Every row gives one point. Two turns around zero, p and q, are shown by what they do to some points. Write where each new point lands after one turn and then the other. Backwards means that the second turn is done in reverse. Each puzzle has new turns, and all numbers are rounded.

Turn p:
[-0.7 -1.6 2.9] -> [-0.6 1.1 3.1]
[-0.5 1.8 1.5] -> [-1.9 1.4 -0.3]
[-2.7 -0.1 1.0] -> [-2.3 -0.9 1.5]
[3.8 -0.1 -5.4] -> [4.8 -1.7 -4.3]
Turn q:
[-0.9 -0.1 -3.2] -> [-0.2 -1.3 -3.1]
[0.0 -1.9 6.2] -> [-2.2 1.5 5.9]
[-1.0 -2.3 -3.1] -> [-1.4 -2.9 -2.3]
[-0.1 3.3 -0.3] -> [1.7 2.5 -1.4]
[2.0 1.0 0.4] -> [2.1 0.2 0.8]
Where do these land?
p, then q: [3.8 0.7 2.1] -> [3.6 2.3 -0.9]
p, then q backwards: [-1.7 3.2 0.7] -> [-3.6 -0.8 -0.3]
p, then q: [2.3 1.6 -3.2] -> [2.1 -2.9 -2.3]
p, then q backwards: [-2.5 -4.2 2.0] -> [2.5 -2.9 3.6]
q, then p: [-1.8 -1.3 -1.6] -> [-0.2 -2.7 0.4]

Turn p:
[-0.6 -1.5 -0.5 -4.1 2.6 -1.2] -> [3.4 -2.0 -1.0 -2.0 1.2 -2.4]
[-1.4 -1.9 -2.7 -2.2 0.9 -4.9] -> [-0.2 -1.8 -3.0 -3.8 3.6 -1.8]
[4.1 0.6 -1.7 -1.3 3.9 -2.2] -> [4.2 2.4 -2.9 -2.6 1.1 1.5]
[-1.6 1.1 0.9 3.9 0.5 3.8] -> [-1.0 0.9 1.3 5.5 -0.4 1.0]
[0.9 1.1 -0.7 0.3 -4.9 2.4] -> [-3.4 0.9 0.4 0.2 -4.4 -0.3]
[-0.8 -3.6 1.8 3.5 -1.2 0.4] -> [-2.5 1.9 3.5 1.3 2.3 -1.3]
[-0.7 4.1 3.0 -0.2 -1.8 1.7] -> [-0.5 -2.4 1.9 1.4 -3.3 3.1]
Turn q:
[0.2 -0.2 3.6 -1.1 -1.4 0.7] -> [-2.6 0.0 1.9 -0.8 0.8 2.3]
[1.7 -5.7 -1.0 -0.7 -2.8 2.8] -> [1.1 2.8 0.6 -4.8 4.4 -0.6]
[1.6 1.9 -1.7 -3.1 -1.5 -2.5] -> [-0.1 -3.8 1.5 -1.7 -1.5 -2.4]
[-5.3 1.3 -1.1 -2.3 2.3 2.1] -> [-0.4 3.9 2.5 2.9 -3.1 -2.4]
[-1.7 1.4 0.5 2.9 -1.9 -4.9] -> [-1.4 -3.9 -1.4 4.0 2.3 -1.0]
[0.5 -2.1 -0.7 0.3 3.2 -2.4] -> [4.2 -0.8 0.6 1.4 0.5 0.8]
[0.1 -0.4 2.4 2.5 4.3 2.1] -> [1.4 2.7 -1.4 1.8 -1.2 4.4]
[2.9 3.8 -1.9 1.5 -2.3 2.1] -> [-2.3 -1.1 -4.2 -2.9 -2.2 -1.0]
Where do these land?
q, then p: [-3.1 -1.8 7.9 -3.5 3.0 1.1] -> [0.7 -1.5 6.3 6.1 -2.9 3.0]
q, then p: [2.0 -2.2 -1.1 2.0 -2.6 -0.4] -> [3.2 0.1 -2.5 -0.6 1.3 -1.5]
q, then p: [3.9 0.4 -3.9 0.0 0.2 1.1] -> [0.4 0.5 -2.3 -4.3 -1.9 -1.9]
p, then q: [0.9 0.5 -2.2 -2.1 -2.3 -1.5] -> [-0.1 -0.2 2.2 -0.9 0.0 -3.5]
p, then q: [-0.6 1.4 0.4 1.9 1.7 -2.1] -> [1.5 2.7 -0.9 -0.3 -1.5 0.8]
q, then p: [-3.3 -1.4 -0.9 -0.1 4.1 1.4] -> [-1.1 1.8 0.2 0.4 -1.8 4.9]
q, then p backwards: [0.2 3.0 -0.1 1.7 -4.1 0.5] -> [-2.5 -0.1 -3.3 0.2 -3.0 -1.6]
